Every row gives one point. The ring and each string are closed loops that go straight from each point to the next, and from the last back to the first. Before rounding, they use only three directions, however many columns there are. How many times does the string pass through the ring? Passing back the other way cancels.

Ring (10 x 4):
1.5 -5.7 -2.2 -3.0
3.9 -1.8 -0.9 -1.6
4.6 3.1 1.0 0.2
3.2 5.1 1.8 1.2
0.6 5.2 1.7 1.7
-3.7 2.0 0.3 1.0
-5.5 -0.9 -0.6 -0.1
-6.4 -6.1 -2.0 -2.5
-4.6 -8.4 -2.7 -3.9
-2.3 -8.4 -2.9 -4.0
String (22 x 4):
-2.2 -0.8 0.4 -1.3
-5.0 -1.2 1.6 -2.4
-8.2 -3.9 0.8 -3.4
-3.9 -3.5 -0.2 -2.6
-3.6 -4.6 -2.0 -1.8
-3.5 -5.9 -4.3 -0.6
-5.0 -10.8 -4.6 -3.8
-3.2 -10.8 -5.5 -3.2
-1.3 -8.7 -5.1 -2.3
1.2 -10.3 -4.8 -4.0
3.1 -6.2 -1.4 -4.4
5.1 -4.2 -2.0 -2.5
5.5 -1.8 -2.3 -0.4
2.9 -0.5 -1.6 0.2
1.2 -0.2 -0.5 -0.4
2.8 1.8 -1.3 1.7
6.1 8.7 2.3 3.2
3.5 8.2 3.4 2.0
1.0 5.8 3.8 0.1
-0.7 1.9 1.8 -0.8
-1.7 0.2 -1.4 1.0
-2.3 -0.6 -1.6 0.8
Times through: 1
String (24 x 4):
-2.5 -5.7 -3.8 -1.0
-1.7 -4.0 -1.0 -2.5
-2.0 -7.2 -0.1 -5.8
-1.0 -8.7 -0.7 -6.5
0.1 -5.2 0.5 -5.0
2.3 -7.4 -1.2 -5.4
3.7 -7.0 -4.2 -2.4
3.2 -4.5 -3.4 -1.2
4.3 -4.0 -4.1 -0.3
2.0 -2.7 -2.9 -0.1
1.3 -1.8 -0.8 -1.4
2.9 -1.5 1.0 -3.0
5.1 -2.7 0.2 -3.5
1.8 -2.3 1.0 -3.5
3.0 -5.1 -0.8 -4.1
2.1 -7.8 -2.8 -4.1
0.1 -9.2 -5.5 -2.4
-1.3 -7.1 -4.3 -1.8
-1.3 -3.5 -1.3 -1.9
-2.2 -5.5 0.4 -4.9
-2.4 -5.1 -0.6 -3.7
-4.6 -9.0 -0.6 -6.4
-5.8 -11.3 -3.6 -5.1
-5.2 -10.8 -5.2 -3.2
Times through: 3

Ring (6 x 8):
1.4 6.6 -0.4 -1.5 -2.2 -2.7 0.5 3.9
-1.4 5.5 1.3 -5.1 2.8 0.2 -3.7 -1.9
-0.2 2.2 4.3 -2.0 0.4 0.6 -0.3 -2.4
2.7 -2.2 2.6 0.7 -4.1 0.3 4.9 0.5
5.0 -4.8 -2.9 0.2 -6.9 -0.1 7.5 4.1
4.2 1.7 -2.7 0.3 -6.1 -2.6 5.2 6.3
String (17 x 8):
2.5 0.1 -4.3 -3.7 -2.6 -0.3 2.0 3.0
1.9 0.8 -2.3 -3.2 -2.0 -0.2 1.5 1.9
0.8 1.6 -6.4 -7.5 0.8 0.6 -1.8 1.3
-1.2 5.9 -4.1 -8.3 3.5 0.1 -5.2 -0.2
0.5 0.1 -4.4 -7.0 1.1 1.6 -1.6 -0.5
0.1 4.9 2.5 -1.9 -0.2 -1.0 -0.6 0.2
-1.3 7.4 6.7 -0.9 1.1 -1.3 -1.9 -1.7
-2.5 6.1 8.8 -1.8 3.1 0.3 -3.3 -4.9
-0.2 -0.6 1.9 -4.0 1.1 2.1 -0.6 -3.4
1.3 -3.1 -1.5 -4.4 -0.6 2.3 1.2 -1.6
2.3 -4.4 -1.4 -3.0 -2.3 2.0 3.2 -0.6
4.0 -6.7 -1.0 -0.4 -5.4 1.5 6.7 1.0
6.0 -6.3 0.5 3.8 -9.4 -0.6 10.7 4.4
5.5 -0.6 2.9 5.8 -9.5 -3.0 9.7 6.2
5.7 0.5 1.9 5.7 -9.9 -3.8 9.7 7.5
3.0 2.3 1.2 1.3 -5.0 -2.2 4.5 3.9
2.5 -0.9 -3.9 -3.7 -2.5 0.3 2.2 2.2
Times through: 0
String (25 x 8):
-0.9 5.4 -3.7 -7.6 2.9 0.1 -4.5 0.0
0.0 2.2 -3.4 -6.7 1.7 0.9 -2.4 -0.4
-0.8 1.5 -4.4 -8.7 3.3 2.0 -4.0 -2.0
-2.9 5.4 -0.2 -8.5 5.8 1.7 -6.8 -4.2
-3.3 8.7 6.5 -4.0 4.8 -0.1 -5.8 -4.4
-0.7 8.0 8.7 1.5 -0.4 -2.2 -0.4 -0.8
0.8 3.2 3.3 -0.7 -1.5 -0.8 1.1 0.3
0.5 -1.6 -1.8 -5.6 0.7 2.2 -0.5 -2.0
0.3 -1.5 2.0 -3.4 0.3 2.1 0.4 -3.1
1.2 0.9 8.2 2.8 -3.1 -0.4 3.8 -1.3
2.3 1.2 7.4 4.1 -4.9 -1.4 5.4 0.9
2.3 2.0 3.1 1.4 -4.1 -1.5 3.9 2.2
2.7 -2.7 -2.1 -2.5 -3.1 0.8 3.5 1.2
4.2 -8.2 -6.1 -4.0 -4.3 2.5 5.4 1.4
5.1 -8.5 -6.5 -2.7 -6.0 1.8 7.0 3.0
4.1 -5.2 -5.6 -3.1 -4.6 1.1 5.0 2.9
2.8 1.2 0.5 0.2 -4.3 -1.4 3.9 3.0
4.3 1.1 0.5 2.6 -7.0 -2.6 6.6 5.6
6.5 1.5 -0.9 5.2 -10.7 -4.7 9.9 9.8
5.1 0.1 -5.2 -0.1 -7.1 -2.5 6.2 7.5
3.3 -0.9 -6.8 -4.3 -3.3 -0.2 2.7 4.1
2.1 -0.6 -4.1 -4.4 -1.7 0.5 1.4 1.7
2.2 6.9 4.0 2.7 -4.5 -3.8 3.2 4.5
1.4 11.2 5.1 3.0 -3.8 -5.3 1.6 5.3
-0.5 12.9 2.3 -1.5 0.2 -4.3 -2.9 3.6
Times through: 0

Ring (9 x 9):
1.4 4.8 -1.6 -5.4 -2.8 2.5 -0.1 -0.9 2.3
0.3 7.8 -2.0 -0.1 -4.1 5.4 1.4 0.0 1.0
-0.8 7.9 -1.7 3.3 -4.3 6.6 2.6 1.1 -0.9
-2.7 4.3 -1.8 5.5 -4.2 5.3 5.1 0.6 -3.2
-3.5 0.1 -1.8 3.8 -3.6 2.4 6.3 -0.8 -3.8
-2.8 -3.7 -0.9 -0.1 -1.9 -0.2 4.8 -0.6 -3.7
-0.7 -5.4 1.0 -4.8 0.3 -1.2 0.8 1.7 -2.8
0.9 -4.2 1.5 -7.5 1.0 -1.0 -1.7 2.6 -1.3
1.9 0.0 0.2 -8.3 -0.4 0.2 -1.9 0.8 1.2
String (21 x 9):
-2.9 8.1 -2.6 8.2 -5.6 7.6 5.8 0.5 -2.8
-1.3 10.0 -1.2 7.4 -4.6 9.3 2.7 3.4 -2.5
-0.4 9.5 -0.8 5.0 -3.9 8.7 1.2 3.6 -1.6
-0.1 5.1 -0.1 1.1 -2.4 5.5 0.4 3.2 -1.6
-0.9 3.5 -1.9 -0.4 -3.5 3.0 3.0 -0.9 -0.4
-1.1 7.0 -2.8 2.0 -4.9 5.1 3.9 -1.4 0.0
-1.3 10.4 -2.3 6.4 -5.4 8.6 3.5 1.3 -1.2
-1.7 9.7 -0.7 8.8 -4.4 9.9 2.7 4.5 -3.5
-3.4 7.3 -2.1 9.6 -5.3 7.9 6.1 1.4 -4.0
-4.6 3.5 -3.6 7.4 -5.9 4.1 9.0 -2.8 -3.5
-5.1 0.0 -2.5 7.4 -4.6 2.9 8.9 -1.5 -5.3
-2.8 -1.5 -0.5 2.5 -2.2 2.1 4.4 1.1 -4.3
-1.2 -0.3 -0.1 -0.5 -1.6 2.1 2.0 1.7 -2.6
-1.3 -0.2 -1.1 -1.3 -2.3 1.3 3.1 -0.4 -1.7
-2.4 -2.6 -2.0 -1.6 -2.7 -0.7 5.2 -2.6 -2.0
-4.1 -7.3 -1.7 -0.8 -2.1 -3.0 7.3 -3.2 -4.1
-3.9 -6.4 -0.6 1.0 -1.5 -1.2 6.1 -0.4 -5.3
-5.5 -5.1 -3.1 3.1 -3.9 -1.5 10.0 -4.5 -4.7
-4.7 -1.2 -3.4 4.1 -4.7 0.7 9.1 -4.0 -3.6
-2.3 1.5 -2.0 1.6 -3.6 2.5 4.9 -1.1 -2.1
-2.2 2.6 -2.5 1.5 -4.1 2.7 5.2 -1.9 -1.4
Times through: 2

Ring (6 x 12):
0.2 -3.0 0.7 3.2 -1.6 5.7 -0.1 -3.6 4.4 -1.5 4.0 1.0
2.6 -1.3 -0.5 3.1 2.9 8.4 -1.6 -5.1 0.0 -0.9 3.4 -1.4
0.8 2.7 -1.4 2.2 3.9 3.4 0.9 -1.9 -2.4 -0.1 2.2 -4.1
-3.1 2.6 -0.9 0.3 -0.1 -5.0 2.4 2.1 -1.4 -0.7 -0.1 -2.7
-5.5 0.6 0.2 -0.2 -4.4 -8.5 3.0 3.7 1.9 -1.4 -0.6 -0.1
-3.4 -1.9 1.1 2.2 -5.0 -1.4 2.5 0.3 5.9 -1.6 2.8 1.5
String (25 x 12):
-0.2 0.8 -1.6 -0.6 3.1 -1.8 -2.1 -0.8 -5.4 -1.1 -2.2 -2.6
1.1 5.6 -2.2 2.5 6.1 3.5 2.4 -1.2 -4.1 0.7 2.8 -6.6
0.9 6.6 -1.5 5.1 4.8 6.9 6.0 -1.4 0.6 1.4 7.1 -6.9
-0.8 4.0 -0.9 3.3 1.9 2.5 4.3 -0.3 1.0 0.3 4.4 -4.3
-3.6 4.4 -1.1 0.7 0.3 -5.7 4.1 3.1 -1.3 -0.2 0.5 -3.9
-6.4 0.7 -0.6 -3.1 -3.4 -14.2 0.6 5.3 -3.0 -1.9 -5.2 -0.3
-4.6 -1.3 -0.1 -1.8 -3.3 -9.2 -0.6 2.6 -1.2 -2.1 -3.5 0.8
-2.8 1.3 0.0 2.0 -1.8 -1.7 3.3 1.0 2.5 -0.7 2.5 -1.5
-2.9 3.2 0.3 4.2 -2.1 1.1 6.7 1.0 5.7 0.1 6.1 -2.6
-7.3 -0.4 1.1 -0.1 -7.5 -10.6 4.2 4.9 5.0 -1.8 -0.1 1.5
-7.0 -4.3 1.0 -3.2 -7.7 -13.9 -1.3 4.1 1.1 -3.3 -5.3 4.1
-4.4 -3.6 0.5 -1.9 -4.7 -8.5 -1.9 1.7 0.1 -2.7 -3.6 2.6
-5.3 -4.4 1.6 -0.2 -7.6 -6.9 0.4 1.7 5.1 -2.7 -0.7 3.9
-3.1 -3.2 0.7 0.0 -4.1 -3.9 -0.7 0.2 2.2 -2.3 -0.7 2.1
-0.5 0.1 0.4 4.1 -1.0 5.2 3.0 -2.2 4.8 -0.6 5.6 -1.1
1.1 -1.3 1.1 6.4 -1.4 11.2 3.4 -4.7 8.5 -0.5 9.0 -0.2
1.1 -5.3 1.2 3.7 -2.3 8.2 -1.5 -5.3 5.8 -2.0 4.5 2.6
3.2 -3.7 0.7 5.3 0.5 13.3 -0.9 -7.2 5.4 -1.2 6.9 0.7
4.5 -0.2 0.1 7.3 3.2 17.1 1.9 -7.6 5.5 0.2 9.9 -2.4
1.1 0.7 -0.2 4.3 1.5 7.7 2.1 -3.4 2.9 -0.3 5.7 -2.2
0.1 -3.6 -0.4 -0.3 0.3 0.2 -4.2 -2.7 -2.3 -2.2 -1.8 0.9
2.8 -2.5 -1.0 1.0 3.8 5.9 -4.7 -5.1 -3.5 -1.6 -0.1 -0.9
6.2 3.7 -1.6 7.3 8.4 18.6 2.2 -7.7 0.6 1.3 9.7 -6.4
2.8 3.4 -1.0 5.7 4.6 11.4 3.4 -4.4 1.8 0.7 7.7 -4.9
-0.4 0.2 -0.6 1.5 1.1 1.3 0.1 -1.5 -0.7 -1.0 1.3 -1.7
Times through: 0
String (26 x 12):
-1.7 -2.0 0.1 0.7 -1.6 -1.1 -0.7 -0.9 0.9 -1.7 0.2 0.5
1.3 0.1 0.2 5.0 0.7 9.1 2.4 -4.0 4.5 -0.3 6.8 -1.7
2.9 0.4 0.0 6.3 2.2 13.2 2.6 -5.7 5.0 0.1 8.6 -2.4
0.0 -0.8 -0.1 2.4 0.2 3.4 0.3 -2.4 1.4 -1.1 2.7 -0.9
0.4 -3.6 -0.3 0.0 0.4 1.1 -4.2 -3.1 -1.9 -2.2 -1.4 0.9
3.0 -2.5 -0.9 1.5 3.6 6.8 -4.3 -5.4 -2.7 -1.5 0.7 -0.9
6.3 3.2 -1.5 7.3 8.1 18.7 1.9 -8.0 0.8 1.2 9.6 -6.0
2.2 2.2 -0.9 4.6 3.8 9.2 2.2 -3.9 1.1 0.2 6.0 -3.9
-0.4 -0.2 -0.7 1.0 1.1 0.8 -0.6 -1.5 -1.2 -1.1 0.6 -1.4
-0.8 -0.7 -1.1 -1.0 1.6 -2.9 -2.8 -0.7 -4.5 -1.6 -2.8 -1.2
0.5 3.0 -2.1 0.4 5.0 0.1 -0.6 -0.9 -5.8 -0.3 -0.6 -4.6
0.9 5.8 -1.8 3.8 5.1 5.1 4.2 -1.3 -1.4 1.0 4.9 -6.4
0.2 4.3 -0.8 4.7 2.6 6.0 5.0 -1.5 2.2 0.7 6.4 -4.7
-2.6 0.0 -0.5 -0.2 -1.0 -4.3 0.1 0.9 -1.1 -1.4 -1.1 -0.8
-5.7 -0.3 -0.7 -3.6 -2.9 -13.9 -1.0 4.5 -4.1 -2.2 -6.2 0.1
-6.3 2.1 -0.5 -1.8 -3.2 -12.6 2.7 5.4 -1.5 -1.3 -3.1 -1.3
-5.1 4.6 -0.2 2.1 -2.6 -5.5 7.1 4.1 3.3 0.0 3.2 -3.1
-1.8 2.9 0.0 4.1 -0.7 2.5 5.5 0.0 4.3 0.1 5.8 -2.8
-4.8 -2.5 0.2 -2.0 -4.3 -9.6 -1.1 2.5 -0.5 -2.5 -3.7 1.8
-6.9 -2.4 0.9 -2.0 -7.2 -12.6 0.8 4.4 2.1 -2.6 -3.4 2.7
-6.8 -0.8 1.7 1.6 -8.3 -7.3 5.4 3.8 7.9 -1.6 2.4 2.0
-2.9 0.5 1.0 4.2 -4.0 1.7 5.4 0.1 7.6 -0.6 6.1 -0.3
-1.3 0.4 0.4 3.8 -1.7 3.4 3.6 -1.2 5.0 -0.6 5.2 -1.0
-0.8 0.2 1.1 6.0 -2.7 7.5 5.4 -2.3 8.9 -0.3 8.6 -0.6
-1.7 -3.8 1.6 3.5 -5.0 3.7 1.6 -2.3 7.9 -1.8 4.8 2.6
-1.8 -5.5 1.2 0.9 -4.5 -0.1 -2.1 -2.1 3.9 -2.7 0.5 3.6
Times through: 3

Ring (9 x 14):
2.1 -0.8 3.3 -1.5 6.5 0.7 2.6 0.8 -5.5 -6.2 0.6 -5.2 -1.4 -0.1
-0.5 -3.5 2.4 -0.7 6.5 5.1 5.8 -0.8 -8.4 -2.9 0.2 -2.2 0.8 -4.9
-2.2 -4.7 0.5 -0.1 5.1 7.1 6.5 -1.8 -6.3 1.5 -0.1 1.1 2.7 -7.0
-2.6 -4.7 -2.1 -0.3 2.7 6.0 5.1 -2.0 -0.6 5.8 0.3 4.0 3.7 -6.2
-1.9 -3.5 -3.7 -0.7 0.8 3.4 2.5 -1.5 5.1 7.8 0.7 5.0 3.7 -3.6
-0.4 -1.4 -4.1 -0.8 -0.2 1.0 -0.5 -0.8 9.6 7.6 0.5 4.5 3.3 -0.7
1.5 0.9 -2.3 -0.5 0.6 -0.1 -2.5 0.1 9.8 4.1 -0.2 1.7 2.3 1.5
2.8 1.7 0.3 -0.7 2.7 -0.7 -2.1 0.8 5.4 -1.0 -0.2 -1.9 0.5 2.3
3.1 1.1 2.1 -1.3 4.7 -0.9 -0.5 1.2 0.4 -4.6 0.2 -4.3 -1.0 2.1
String (30 x 14):
-3.6 -5.6 1.4 1.6 5.9 12.1 8.5 -2.9 -9.8 2.3 -1.7 2.1 4.8 -11.1
-4.7 -6.9 0.1 1.4 5.2 12.6 9.4 -3.4 -9.2 4.8 -1.2 4.0 5.4 -12.2
-1.9 -5.1 -1.4 -1.8 3.7 3.1 5.7 -1.2 -2.8 3.0 1.8 1.9 1.4 -4.3
-1.2 -4.3 -1.9 -2.2 3.0 1.3 4.2 -0.7 -0.2 3.2 2.1 1.8 1.0 -2.5
-0.1 -2.6 -1.2 -1.7 3.0 0.9 2.5 -0.3 1.3 2.0 1.4 0.8 0.9 -1.3
-1.3 -2.9 -1.3 0.0 2.7 4.9 3.1 -1.4 1.0 4.2 -0.2 2.6 3.3 -4.3
-3.5 -4.5 -2.8 1.2 1.7 8.8 4.6 -2.8 1.4 8.6 -1.1 6.1 5.9 -8.1
-3.9 -5.3 -3.6 0.7 1.3 8.3 5.1 -2.9 1.9 9.8 -0.5 7.0 5.9 -8.1
-2.9 -4.0 -2.2 1.0 2.1 8.2 4.3 -2.5 0.8 7.2 -1.0 5.0 5.3 -7.3
-0.8 -2.6 -1.0 -0.4 3.0 3.9 2.8 -1.0 0.8 3.1 0.1 1.7 2.5 -3.4
0.2 -2.7 -1.2 -2.4 3.2 -0.5 2.5 0.0 0.9 1.2 2.0 0.1 0.0 -0.3
0.1 -2.8 -0.9 -2.2 3.5 0.1 2.9 -0.1 0.1 0.9 1.8 0.0 0.2 -0.9
-0.5 -2.5 -0.3 -0.6 3.6 3.6 3.0 -0.8 -0.6 1.7 0.2 0.7 2.0 -3.1
-3.0 -4.6 1.0 1.7 5.1 11.3 6.9 -2.7 -7.1 2.8 -1.9 2.3 4.9 -9.9
-3.5 -5.7 3.2 2.0 7.5 13.7 9.6 -3.0 -13.8 -0.3 -2.3 0.4 4.5 -12.3
-0.5 -4.0 3.4 -1.1 7.7 5.1 7.0 -0.6 -11.4 -4.7 0.6 -3.5 -0.1 -5.2
1.3 -2.7 3.1 -2.6 7.2 0.2 4.8 0.7 -8.4 -6.5 1.9 -5.2 -2.3 -0.8
2.2 -1.7 2.4 -3.2 6.3 -2.5 3.0 1.3 -5.1 -6.3 2.5 -5.4 -3.1 1.7
1.5 -1.4 1.1 -2.0 4.8 -0.3 2.1 0.6 -1.7 -2.8 1.3 -2.8 -0.8 0.3
0.9 -1.0 2.1 -0.3 5.3 3.6 2.5 -0.2 -3.4 -2.7 -0.5 -2.5 0.9 -2.3
1.5 -0.2 3.9 0.4 6.6 4.9 2.6 -0.1 -6.0 -5.2 -1.4 -4.2 0.8 -2.8
3.6 0.7 5.2 -1.6 7.8 -0.3 1.7 1.6 -7.1 -10.1 0.3 -8.1 -2.7 1.5
4.3 0.4 3.9 -3.5 7.0 -4.8 1.0 2.4 -4.8 -10.0 2.4 -8.3 -4.7 4.6
4.1 0.3 4.4 -3.2 7.4 -3.9 1.5 2.2 -6.0 -10.4 2.1 -8.5 -4.4 3.8
3.4 -0.2 4.7 -2.4 7.8 -1.5 2.5 1.7 -7.7 -9.9 1.3 -8.0 -3.4 1.8
3.0 -1.1 2.7 -3.6 6.4 -3.9 2.3 1.8 -4.6 -7.4 2.8 -6.3 -3.9 3.1
1.1 -1.7 1.2 -1.7 4.9 0.8 2.6 0.3 -2.5 -2.4 1.0 -2.4 -0.4 -0.7
0.0 -2.3 1.7 -0.3 5.4 4.6 3.9 -0.6 -4.6 -1.6 -0.3 -1.5 1.3 -3.8
-1.7 -3.7 2.9 1.2 6.7 9.7 6.7 -1.8 -9.7 -1.4 -1.7 -0.9 3.1 -8.3
-1.5 -3.2 1.1 0.8 4.9 7.9 5.0 -1.7 -4.8 1.2 -1.2 0.7 3.4 -6.7
Times through: 3
String (30 x 14):
3.3 0.6 0.1 -3.2 3.4 -5.3 -1.2 1.8 4.0 -3.0 2.3 -3.5 -2.4 5.0
1.7 -0.8 -0.3 -2.2 3.3 -1.8 0.5 0.7 2.4 -0.8 1.6 -1.6 -0.6 1.7
3.6 0.9 0.4 -3.0 3.5 -5.1 -1.5 1.8 3.9 -3.5 2.0 -3.9 -2.4 5.1
1.8 -0.1 0.4 -1.4 3.6 -0.3 0.2 0.5 2.0 -1.2 0.6 -1.9 0.1 1.0
0.6 -0.7 0.5 0.0 3.6 3.4 1.3 -0.4 0.7 0.3 -0.7 -0.4 2.0 -2.0
2.5 1.5 3.6 0.7 5.6 3.6 0.2 0.3 -2.2 -5.0 -1.9 -4.3 0.9 -0.9
4.5 1.5 5.0 -2.3 7.5 -2.6 0.4 2.2 -5.3 -10.8 0.9 -8.9 -3.7 3.6
2.0 -0.1 5.2 0.2 7.7 4.7 3.1 0.2 -8.5 -7.7 -1.3 -6.0 -0.1 -2.6
0.9 -1.4 4.0 -0.1 7.2 4.8 4.1 -0.2 -8.2 -5.6 -0.7 -4.3 0.3 -3.5
0.3 -2.9 5.7 -0.2 9.3 6.5 6.9 -0.4 -14.5 -8.2 -0.6 -5.9 -0.3 -5.5
0.3 -3.5 3.4 -1.8 7.6 2.8 6.2 0.0 -10.5 -5.8 1.2 -4.4 -1.2 -3.2
-0.7 -4.5 2.8 -1.5 7.4 4.3 7.2 -0.6 -11.0 -4.1 1.1 -3.0 -0.3 -4.9
-2.8 -5.6 2.5 0.5 7.1 10.1 8.9 -2.2 -12.3 -0.8 -0.7 -0.2 2.8 -9.6
-1.6 -5.1 1.0 -1.4 5.9 4.7 7.0 -1.1 -8.1 -0.7 1.2 -0.6 0.9 -5.5
0.2 -2.8 -0.2 -2.1 4.1 0.6 3.3 -0.1 -1.4 -0.1 1.7 -0.7 0.0 -1.2
-0.7 -3.0 -0.1 -0.8 4.0 3.8 3.8 -0.9 -1.9 1.3 0.4 0.5 1.8 -3.6
-3.3 -4.8 0.6 1.7 4.8 11.4 7.0 -2.8 -6.6 3.6 -1.9 2.8 5.2 -10.1
-4.4 -6.2 1.2 2.1 5.8 13.9 9.3 -3.5 -10.5 3.4 -2.1 3.1 5.7 -12.8
-3.0 -6.0 1.6 0.1 6.5 9.1 8.9 -2.2 -11.0 0.3 -0.2 0.5 2.7 -9.2
0.1 -3.6 0.9 -2.5 5.4 0.7 4.8 0.0 -5.1 -2.1 2.1 -2.0 -0.9 -1.8
0.4 -2.4 0.4 -1.6 4.5 1.3 3.1 -0.1 -2.1 -0.9 1.1 -1.3 0.2 -1.4
-0.9 -3.0 2.3 0.5 6.0 7.3 5.3 -1.3 -7.2 -1.5 -1.0 -1.2 2.3 -6.1
0.5 -1.8 0.8 -1.0 4.5 2.2 2.7 -0.2 -1.9 -1.0 0.5 -1.3 0.7 -1.8
1.9 -1.4 1.3 -2.7 5.1 -2.0 2.1 1.0 -2.3 -4.0 2.0 -3.8 -2.0 1.5
2.9 -0.6 2.2 -3.2 5.8 -3.5 1.5 1.6 -2.9 -6.3 2.3 -5.6 -3.2 3.0
1.5 -0.9 0.7 -1.6 4.2 -0.1 1.3 0.5 0.0 -1.8 0.9 -2.2 -0.3 0.4
1.5 0.5 2.4 0.7 4.8 4.4 0.9 -0.2 -1.3 -2.5 -1.7 -2.4 1.8 -2.1
3.4 2.6 3.3 0.4 5.0 1.8 -1.5 0.9 0.4 -5.1 -1.7 -4.7 0.4 1.0
3.7 3.0 2.5 0.1 4.2 0.5 -2.5 1.1 2.9 -4.3 -1.4 -4.2 0.3 2.2
4.5 2.8 1.4 -1.9 3.6 -4.3 -3.2 2.0 4.9 -4.7 0.7 -4.9 -1.9 5.6
Times through: 3
